Rows are points. Two turns around zero, p and q, are shown by what they do to some points. Write where each new point lands after one turn and then the other. Backwards means that the second turn is done in reverse. Each puzzle has new turns, and all numbers are rounded.
(in the rows, 100 means zero)

Turn p:
[67,122,137] => [57,96,133]
[136,74,82] => [145,108,86]
[111,111,88] => [100,112,85]
[87,94,93] => [97,85,96]
Turn q:
[72,116,89] => [93,107,68]
[92,70,70] => [83,61,93]
[134,108,133] => [121,122,137]
[84,91,101] => [82,99,95]
[85,117,76] => [106,95,68]
[134,98,130] => [116,114,140]
Where do these land?
p, then q: [92,107,68] => [98,71,83]
q, then p: [82,81,74] => [111,66,92]
p, then q: [139,107,126] => [132,135,101]
q, then p: [87,104,132] => [66,108,101]

Turn p:
[97,60,99,116,113,96] => [120,73,77,104,108,118]
[86,114,90,103,133,78] => [76,107,82,101,133,103]
[104,104,132,106,111,74] => [99,81,101,100,125,70]
[85,108,92,58,117,82] => [97,133,82,71,120,91]
[74,134,95,98,122,77] => [58,112,94,89,128,94]
[147,115,117,111,88,119] => [117,103,135,137,89,81]
[92,76,77,104,34,140] => [112,93,109,89,22,127]
[107,121,123,92,111,126] => [106,110,139,99,115,99]
[108,68,76,113,71,109] => [116,88,82,111,60,117]
Turn q:
[117,95,105,122,115,103] => [110,83,96,124,100,93]
[153,112,99,95,40,96] => [147,112,155,85,75,83]
[101,105,120,83,105,81] => [95,105,114,96,129,96]
[78,67,100,92,100,118] => [101,83,75,77,101,122]
[62,103,115,97,107,123] => [82,104,85,101,106,141]
[87,118,116,114,116,58] => [62,93,120,119,121,85]
[136,82,99,85,111,131] => [149,102,78,101,106,97]
[67,118,46,113,107,90] => [54,117,77,98,62,82]
Where do these land?
p, then q: [87,129,96,97,92,86] => [69,108,104,90,106,109]
q, then p: [106,108,146,138,114,106] => [113,54,114,124,111,128]
p, then q backwards: [130,74,84,107,84,86] => [121,96,79,122,117,126]
q, then p: [72,126,123,95,75,118] => [98,102,150,87,98,115]
p, then q: [80,93,71,75,129,90] => [96,142,70,107,90,94]
p, then q: [101,55,73,103,71,94] => [127,103,103,73,56,87]
q, then p: [113,127,80,73,104,86] => [68,114,101,100,114,71]
p, then q: [84,63,141,100,105,94] => [131,85,79,78,127,77]
q, then p: [127,125,84,112,125,138] => [73,97,103,150,76,97]
